Each wall is flat, endless, passes through zero and stands at right angles to its row. A trip goes straight from one point to another. Which walls does it cross, in order?

Walls:
(1): [-40 -26  25]
(2): [-20  12  31]
(3): [26 -4  0]
(4): [13  2 39]
(5): [ -1 -57  28]
Trips:
[  8 -24  -4] to [ 73  -4 -16] => 1, 4, 5
[30  6  0] to [ -9 -18  46] => 5, 2, 1, 3
[-26  -8  13] to [ 13   1 -19] => 4, 2, 5, 1, 3
[ -5  31 -28] to [ 66  12 -30] => 3
[ 61 -45   3] to [-3 30 47] => 2, 1, 5, 3
[  5 -40  55] to [ 0 44 62] => 3, 5
[  1 -18  -4] to [  2 -13 -58] => 1, 5
[37 19 31] to [64  2 55] => 5
[84 -8 23] to [-32 -18  20] => 2, 1, 3

Walls:
(1): [  4 -32   0  18 -19  17 -11  12]
(2): [ -2  44  53 -70  62  14  -5  -5]
(3): [ -2  38   0 -10  20  14   7 -21]
(4): [ 28  13 -64 -36  16 -20  32  -9]
(5): [-23 -14 -72   2   5 -32  21  13]
(6): [ 22  -7 -32  26 -26 -16 -30   5]
Trips:
[ 24 -33  18  11   6 -59 -18  18] to [-12   3 -16   2 -59 -11 -35 -29] => none
[ 31  18  52  17  65 -26   2 -61] to [ 61 -98   8  21  69  48  13   2] => 1, 3, 2

Walls:
(1): [-18 -49 -11  -9  27   6  -1 -15   0 -16  48 -55]
(2): [  8 -17  -6  15 -23  52  -7  40 -16  -4   9  -1]
(3): [-82 -14 -13  -4  48  68 -70 -45  -1  41  42  20]
(4): [-27   0  31 -22   7   3  19  29  30  18 -13  76]
(5): [-26 -45   9  28  29  -8  17 -32 -55  20  13 -23]
(6): [-24  44  19 -51  19  14 -14  53  82   8  -7 -34]
Trips:
[ 26   8  50 -24 -20   9  35 -84  65 -17  -4   2] to [-37  39   9  -8 -15 -27  17  26  40 -32   2  58] => none
[  6  16  45 -27  28   8  46 -36 -33 -15 -24  -3] to [ 35 -23  -8  -6 -22   9  48 -30 -18  35  -9  33] => 2
[ 18 -15 -30 -44  18  35  14   3 -49 -23  14 -46] to [ -4  17 -42  22 -31  13  -7  20 -25 -19 -16  -3] => 3, 5, 1
[  3 -14 -35  40 -18  34  21 -28 -22 -63 -29   1] to [ 29  -4 -32 -21  -7 -10  20 -20 -27  -5 -44  55] => 1, 5, 4, 2

Walls:
(1): [-21 -28  23 -12 -30  19  21  -9  -9  43   7 -24 -24   7  14  -4  -9  50
 -19 -10]
(2): [-35  18 -19 -19 -55   7 -21 -24 -12  32  66  -2  13  -4  31 -29  52  -3
  -4   6]
(3): [-47 -32  10 -33   3 -59  13 -36   9 -24 -21   1   8   7   2  27 -31  30
 -54  32]
(4): [ 19  55   1 -29  -3   0 -34  15  64 -39  -9 -48 -34  38  19 -32  24  47
  16  87]
(5): [-44 -23   4   6  17  -6 -20  -8  50  27 -28  -2 -18  -7   9  51  36  22
   0 -12]
(6): [ 27  52 -12  -3 -49 -91  24 -24  46  -1  34  14 -75   3 -56  22 -19  55
 -65 -16]
Trips:
[ 31   0 -16  66   2  13  48   4  23 -69  11 -20  10 -22   3 -27  35  22
 -32  -4] to [ 25  29  56  -3 -13   8 -36 -31  12  18  17 -12 -50  20 -57 -16 -18  32
 -17 -14] => 1
[-42  20   4 -39  78 -15  13 -12   1 -17  49  31  79   4  45  21 -11  81
 -33  16] to [-31  30  20   9  -7  25 -35 -35   2  32  -1 -10 -10  19  45 -15  -7   6
   6   4] => 3
[-43  88  -3  14 -26  40 -48   2 -40 -22 -37 -28 -19  18 -30   6   6 -15
  -9  31] to [ -1  -5 -28 -37  31 -19 -30 -33 -37   3  50  11  14  80   1  20 -25   0
 -39  39] => 3, 6
[  4  41  31 -30 -17 -31  18 -11  -6  -8 -42   5 -46 -12 -64 -35 -15  10
  48  32] to [-28 -53  26 -63  14   5 -55  68  31  44   3  10 -42 -37  12   4 -58 -16
  22  37] => 1, 5, 6
[ 21   0 -38 -20   4 -21 -39   3 -30  31 -47 -20  11  -2 -14  14 -40 -14
  11  93] to [-66  37  29  29   0  13  16  62  38 -45  -5   2  -6   0   1  20 -66  36
 -36  -6] => 6, 5, 1

Walls:
(1): [ 37 -12  23   8  66  58 -22 -14   1   8 -31   2 -34  24 -16  11 -18 -15
 -23 -38  26   3  -8  -3 -11  44  16 -35 -48   9  36 -14   5 -10 -42 -15
 -10  25  44   5  34  23 -12  12 -14 -23  -7  24]
(2): [ 19 -12  57  -6 -42 -11   2  11 -28  24  39 -51  64 -18 -36  18  -9  -9
 -10 -33  -5 -49 -53  23 -57  91  49 -37 -31  12  38   5  -8 -18   1 -35
   4  -7 -61  38  -3 -56  47  31   0  -1  13  30]
(3): [ 63  -5  18   8  25   6   4  30  33  42  12   7  45 -55 -17  53   4   3
 -11 -19  16  20 -10  33  -4 -21  17   4  22  36 -65 -54   4  22  -9 -23
 -24 -19  24  -2  30  11  34 -16   0 -21 -12 -48]
(4): [ -3  -3 -29 110   6  56 -22  -6  23  32   5 -64  14  11   6 -28 -38 -28
 -14   3  14  31  19  14  -1  75  60 -40   6 -17 -58 -54   9  -3  11  16
 -38  24 -35 -44 -58 -12  51  55   1  41 -15 -45]
(5): [-18  53  17  12  19  62   4  30   4 -35  13  63  42  34   0  32 -25  27
 -43  15 -21   5  21  48   2   6   8  16   5   9   5 -44  -8  40  54  17
  -4  37  10  28  -5   2  32  26 -30   4 -13 -39]
(6): [-14  43 -39 -25 -34 -24  55 -18  40 -12   2   4 -69  58 -37  18 -49 -14
   0  40  23  19  -4   1  38  -6 -22  -3  47  41 -31  37  16 -43 -20 -15
 -13  48 -31 -55  15 -21 -16  44 -48  32 -57  22]
(7): [-17  39   8 -49 -38 -12 -20 -44  38  57 -36 -21  24  24  14  13  29  29
  45 -18  12 -14  -8  27  10 -31  29  39  56 -15  10 -10 -22  -5   5 -39
 -32  -6  14  27  18  86  68 -39 -20 -16 -65 -37]
(8): [ 15 -18  -3 -13 -10 -41 -32  23   1  -9  44  -3  56  -2   7  22  31  14
 -28  48  50 -13   3 -39 -13 -59  -8   8 -28 -34  58  26 -15  15  14  41
  10  21   2 -39  16  34  66  34 -45 -20   8 -58]
Trips:
[-10  -7  36 -24   6 -10 -13  11  53  30  -9  11 -35   9 -27 -37  -7   2
  12  61 -63 -42 -53 -48  50 -46  13 -32  10 -16 -16  43 -18 -18 -42   2
 -47  -9 -50   4  18 -22 -21   0  22  -3 -14   4] to [ 17  44  19 -22 -30   7  18  17 -34 -27 -59 -73 -12  39  12 -25 -12  13
  13  -6 -28  14 -42  35  20  11  68 -18  26 -11  26 -17 -18 -41  11  12
   5 -68 -59 -17  10 -39  46   6 -11   7  25  -9] => 2, 4
[ 19  23  -5  22   7  -5 -58  19  13   3  -9 -16 -13 -16  29  64  61  55
  14   3   8   1 -35  21  26  -3 -15 -26   1   5   9  12  46 -34 -11 -18
  35 -11  34 -36  -8  33  63 -24 -53 -42   4 -43] to [-19   9 -35  19 -24  32  73  42  20 -24  -2   9  33  44  28  22 -49  45
  24 -36  21  25  -9  -4  -8  50   8 112   1  44 -18  -5  37   6  24  26
 -16 -11  17  32   1 -11  -7  26  23  10  37  -1] => 4, 1, 6, 8, 7
[ 59 -18 -38   5   6   2 -39  78  34   9  10 -13 -23 -49  42 -21 -23  10
  40 -41  -8   6 -30  62   2  -7  43 -16 -25  27  14 -40  40   1  12 -20
 -38  51 -48  12  63 -13 -62 -17  13  -2  20  42] to [-14  62  17  15  19  -8  15 -22  16  17  47 -58 -13  30  47  36 -15 -44
 -11  21  34 -31  27 -26  -7 -46  23   6 -22 -22 -55  20  -3 -21  27  -1
   9  -9  48  40  29 -82  12  -2  18 -10  15  -1] => 6, 1, 8

Walls:
(1): [ -7   0   3 -25  -7 -33  21  -6 -61  -3 -12 -15 -48  16  23  -8  26  -2
 -17 -21 -20  29  32   7 -14 -11  14  48 -17   6   5 -14  24 -39 -14  22
 -53  54  31 -21   7  -9  14   5 -14  -7  27  94]
(2): [-40  27  54   5 -11 -18  42  11  62  17  -6  -3 -34 -14 -18   3 -14  15
   1  -3 -45  -7 -57 -25   6  58 -11  19 -56   5  -4 -21 -68 -10  11  78
  30 -18  -4   6  11   3  47 -16  -3  13  -3  -3]
(3): [ 45 -42   3 -20   8 -17 -14  12   4 -20 -19   9  23  17   8   0   8  12
   8 -43   6 -65 -15   3  15  15  10 -27   2 -21 -98  12   1   5  16 -27
   4 -20   6  43  28 -20  15 -16 -18  13  53 -13]
(4): [ -17   12   34   -8   28  -26    1  -32 -113  -69  -11   45  -49   43
  -22   -1   58   35    6    3    7  -43  -37  -19   -2  -45  -29   -7
  -27  -49   -9   50   11   -9   17   18   20    4  -15   38  -13   25
  -18    2  -56   32    8   63]
(5): [ 22  16  49 -14  -1  -5  13  34 -61  -1 -53 -22  -4 -27  38  18  45  26
 -32   3   0   6  13  13  36  42 -31 -15  41  37 -25   1   2 -33 -55 -55
   5  22   6 -10  42   3  28  27   2  32 -31   6]
(6): [-44  20   5 -11  20  -7   8   8  17  23 -23  23  26  54  -7 -32   0 -19
   8  40  -6  41  14 -45  -9 -21  56 -39  62 -39   3  -2  -5  76 -16 -17
  23  -3  10  21 -18  -4 -36 -15  29  18 -12 -34]
(7): [ 37   8   6   4  31  54  -1  -4 -45   3  39  33 -17 -44  31 -30 -31 -30
 -44 -24  29  21 -15   2 -23  -8 -25 -56  -2  30 -53 -30 -51  33 -25 -43
 -13 -16 -53 -33  20 -18 -33  11 -16 -42  42  55]
Trips:
[ 41  25   2  -7  19 -35  24  -6 -14  56 -82  35  -3  58  -2  -2   7 -14
  18   5 -22   4   1 -12  22  15  49 -47  22  20   8 -20  27 -51  46  12
  22  -5  32 -25 -54 -25   1  71  -7  11 -29  20] to [  7  22 -13 -14   1  -2  21  13 -43   9  41 -20   5  -4 -17  57  -6  11
 -14 121  11  30  32  59   4  48   4  11 -27   8   0 -29  33  28   3   8
  66  19  30 -62 -21   5  -5 -28   2 -47  12   2] => 4, 6
[ 60 -14  20  -3 -13   3 -14  42 -14   7 -13  21 -39  -2 -46  16  -5  44
  49  45  -6   2 -47  24 -43 -49  29  16  48 -10  -7 -20  36  30   9   9
 -68  45  -6  21  -7 -10  17  16  22   2   7  23] to [ -8  37   0  -7   5  17 -33 -12  20  -2  -5  52  11   0  25  12  10  29
 -47 -25 -41  17 -49 -37  19 -25   5  34 -27 -24 -10  23  17  -8  23   6
 -59 -45 -26   0  36  35   3  -8  24  13  43  23] => 6, 7, 2
[-25 -22  45 -26  15 -28  68 -12 -24  40   1  53 -13  16  -4  47 -32  17
  16 -31 -20  10  75 -41  11  -3  32  -3   5  35   0 -29 -28  31  10  -8
 -24  15  31  36  35 -38 -24 -20 -17  41 -32 -84] to [  8  -1  14   0  -1   0  58   3  35   3  41 -45  -1   5 -35  40 -34  62
  -2  -7   1 -19 -42  -2   0 -16  51 -66  35 -22   1   7  26 -44   7 -46
  -8 -29  21  16  10  14 -16 -42   1  -6 -50   4] => 5
[-39 -22 -11  17  -7 -59  26 -40  21 -61  20 -14  24  44  30  50 -15  10
  21 -30 -40 -30 -25  11 -20  -6 -22  38 -37  20 -21  44 -53  -4  29 -27
 -14  -8  12  34 -41  17 -56  73 -32  -8  55  27] to [ 10  29  -2  24 -36  30 -61   4  61  -9  48  -3   6 -10  57  30  37  -7
  33  49  28 -36 -10 -28 -36 -49 -21 -13 -29  77  22 -30  35  33 -17 -72
  42 -20   4 -47  21   7  -2  44 -22  38 -66   4] => 1, 2, 7, 3, 4, 5
[  7 -43  14 -19 -12  18 -14  -7  14  48 -44  -6 -20 -16 -11 -27   8 -34
   4  25  -3  45  -1  -5 -35  13  39   9  22 -42  33  16  10   8  36 -25
 -15 -31  18  41  10 -15 -38  15  -9  50  36  19] to [-13  -5  19  30  42 -36  -3   2 -10  19   8 -26  46  12  32 -22   1  24
 -30 -11 -58 -10  24  15 -24   7  -8  -8  11  -8 -23 -10 -40  -9  -3  -6
  58  15 -33 -43 -22 -31  -5  34  -2   8   0 -75] => 1, 5, 2, 7
[ 15 -39 -19  31 -40 -42  10 -21 -16  11   4   6  17  11  49  24 -21 -26
 -37  60 -28 -10 -20   4  -3  -3  -7  19   8   5 -31 -29 -19  13  18  37
   7 -26 -26  10  -8 -37  21  10  19  14 -26 -26] to [ 23 -28 -18  21  -9 -12   1  93   3  -3  23  36 -21  23 -65   6 -32  14
  13  57  83   6  17  44 -26  32  40  53   9 -56  29  -9  40 -43 -19  32
 -11  12   8  37 -18 -44  17  39  -5 -48  14  34] => 6, 3, 1, 2
[ 26  44   8  -8  12 -19  23  64 -27 -13 -28  -8  -4   3 -14 -61  -9 -15
  19 -36  31  19  55  41 -58 -38  11  18 -15  42  -5   5  -1  70   0  -3
   3  -5   3  25 -21 -25 -24  28  -5 -13  -7  23] to [-30 -36  -7 -10  -2  47 -48   5 -42   4  40   1 -17  32  35  11  55 -11
 -97 -33   5  50 -10  54  18  29 -19  52  43  21  -6  38 -62  -8   1   7
  70 -21  -4  52  -5   7  39 -20  38  33 -17  34] => 5, 6, 2
